Rows are points. Two turns around zero, p and q, are shown by what they do to some points. Write where each new point lands after one turn and then the other. Backwards means that the second turn is done in reverse. Each puzzle has new turns, and all numbers are rounded.

Turn p:
[-46 -44] -> [ 41 -49]
[15 39] -> [-38  18]
[28 18] -> [-16  29]
[  2 -13] -> [13  1]
Turn q:
[ 19 -53] -> [ 40 -40]
[18 13] -> [11 19]
[-12  55] -> [-34  45]
[  2 -31] -> [ 15 -27]
[-27  17] -> [-32   4]
Where do these land?
p, then q: [14 52] -> [-54  -6]
p, then q: [ 14 -29] -> [22 24]
q, then p: [-28 -23] -> [ 32 -18]

Turn p:
[-18 -31  28] -> [-36 -26  10]
[26 11 -3] -> [27 -5 -6]
[  1 -55 -22] -> [-33 -14 -47]
[34 57 46] -> [ 59 -19  52]
[-36  -2 -34] -> [-26  41 -11]
[ -6  19 -15] -> [ 9 23  2]
Turn q:
[ 32   5 -32] -> [-29  23 -27]
[ 34 -35   6] -> [ 26  27 -32]
[-32   2   8] -> [  6 -28  16]
[ 3 61 46] -> [-7 26 71]
[  7 -11  12] -> [16  7 -2]
[-45 -23 -41] -> [-12 -57 -28]
Where do these land?
q, then p: [  8 -21 -40] -> [-13  34 -28]
q, then p backwards: [20 29 40] -> [-27  46   4]
p, then q: [-2 -4 43] -> [43 -6 -1]
q, then p: [-23   8 -29] -> [-37   2  -9]
q, then p: [-25 -36 -55] -> [-36  20 -57]
p, then q backwards: [22 24 42] -> [-39   0  37]

Turn p:
[  4 -58  -2  51  10  21] -> [-20 -40  17  36  26 -47]
[-11   1   6 -16  26 -30] -> [-14  14   2 -12  26  28]
[ 39  18   7 -42 -20  62] -> [ 36 -35 -34 -46 -43 -16]
[-13 -22  -8  36 -51  -9] -> [-26  12  22  38 -32 -30]
[-49 -29  33  -2  52 -43] -> [-52  -7   7  16  55  54]
[ -1  29 -43  -7 -30  52] -> [ 41  10 -47  10 -36 -31]
[ -5  34  55  -8  45 -41] -> [  7  -4  33 -17  27  77]
[ 16   4 -18 -15 -20 -22] -> [ -4  30   6 -21 -12 -12]
[ 21  22 -29   2 -11  11] -> [ 32  18  -6  -6 -10 -22]
Turn q:
[ 40 -62   0  44   5 -16] -> [-27 -30 -16  45   3 -61]
[-34  -5  42   4 -18 -23] -> [ 37   4  28  32 -23   7]
[-27  39   4  27 -18  56] -> [ -4   1 -31  13  -6  72]
[ 39   6  -5 -13 -32  -5] -> [ 27 -22 -21 -16  27 -14]
[ 31 -20 -16 -35  11 -11] -> [ -9 -14  15 -31  22 -34]
[ 11  25 -25  -5 -19 -26] -> [ 26  12 -26 -27  -3 -15]
[-43 -51 -29 -44  31  16] -> [-48 -23  54 -36 -38   0]
[-16  67  30  23  40   9] -> [-2 71 -4 21 19 44]
Where do these land?
p, then q: [ 11  15  60 -16 -18  -9] -> [ 12 -53  22   6   9  32]
p, then q backwards: [-24 -43   6 -41  24 -21] -> [ 27   7 -31   1  32  49]
q, then p: [ 24  74   8  -5 -46  18] -> [ 55 -10 -33 -39  32 -43]
q, then p: [ 46 -18 -41  22  30  17] -> [-29  43 -30  28  35  17]
p, then q: [23 29 12  5 38 24] -> [-27 -20   5  -2  42 -25]
p, then q: [-44 -51 -31  19 -10   7] -> [ -8  37 -18  17 -62 -11]
p, then q backwards: [-36  -7 -14  17 -19 -36] -> [-14   4  17  30  45   1]
